Rows are points. The last column is the point's height on a tilted bowl or saddle (a function of degree 2), plus a little noise. Count its main directions that bend up, bend down and stay straight.

Points (12 x 3):
[[-10 -36 -11]
 [-38   1 -24]
 [ 44  54 -52]
 [-44  -8 -26]
 [ 17  16 -15]
 [ 20  53 -47]
 [-36 -30 -18]
 [-57 -13 -34]
 [ -1  58 -57]
 [ 46 -44 -28]
 [-69 -11 -46]
 [-58  27 -59]]
Directions: 0 up, 2 down, 0 straight

Points, 15 rows:
[[ 46   7 -27  -9]
 [ 14  -6 -52  -5]
 [-44 -30 -29 -52]
 [-39  99   7 -17]
 [ -9  25  47  13]
 [-53  27  -1 -16]
 [  8 -64 -11 -53]
 [ 92 -44 -16 -60]
 [-22 -71  15 -90]
 [ 63  -9   6 -22]
 [-57 -11   9 -43]
 [-43  -5 -21 -28]
 [-41   6 -47 -27]
 [-17  -9 -14 -11]
 [ 14 -19  62 -12]]
Directions: 0 up, 2 down, 1 straight

Points:
[[ 13   0  26  -5]
 [  4  30 -12 -34]
 [  2 -86 -17 -52]
 [-33 -60  30 -30]
 [-18 -27  46  -9]
 [-12  12  63 -18]
 [ 55  14 -67 -67]
 [ 58  -7  30  -6]
 [-45   6 -22 -53]
 [ -9  -2  57 -10]
 [-30  13  39 -21]
 [-73  19  66 -58]
 [ 25  30  12 -22]
 [ 52 -28  13  -5]
 [ 33   1 -87 -87]
 [  3 -27  96 -13]
 [-16  12 -17 -35]
 [  3  37  22 -26]]
Directions: 0 up, 3 down, 0 straight

Points (23 x 5):
[[   2   21   -8  -10    1]
 [ -40  -56   24  -15   10]
 [  13   11    5    2   -4]
 [  -1  -23  -21  -40   10]
 [ -21  -28   40  -60   12]
 [  28    6   45   51   12]
 [   4   24  -80 -121  121]
 [  -3   83  -12  -46   49]
 [   0  -48    2    3    3]
 [  10    8  -11   -5    0]
 [ -32   -6   19   -7   -7]
 [  -5   27   26  -18   -4]
 [  27    0   17  -81   29]
 [  17   12  109   -1   32]
 [  52   36  -34   46   51]
 [  40   97   65   28   69]
 [ -41  -45   -8  -49   19]
 [ -23  -15    1  -17   -4]
 [ -30   -9  -56   45   42]
 [  36   34   37   14   10]
 [ -64  -14    5  -39   15]
 [  -5  -45  -19   -1    8]
 [ -15  -68   11   28   16]]
Directions: 4 up, 0 down, 0 straight
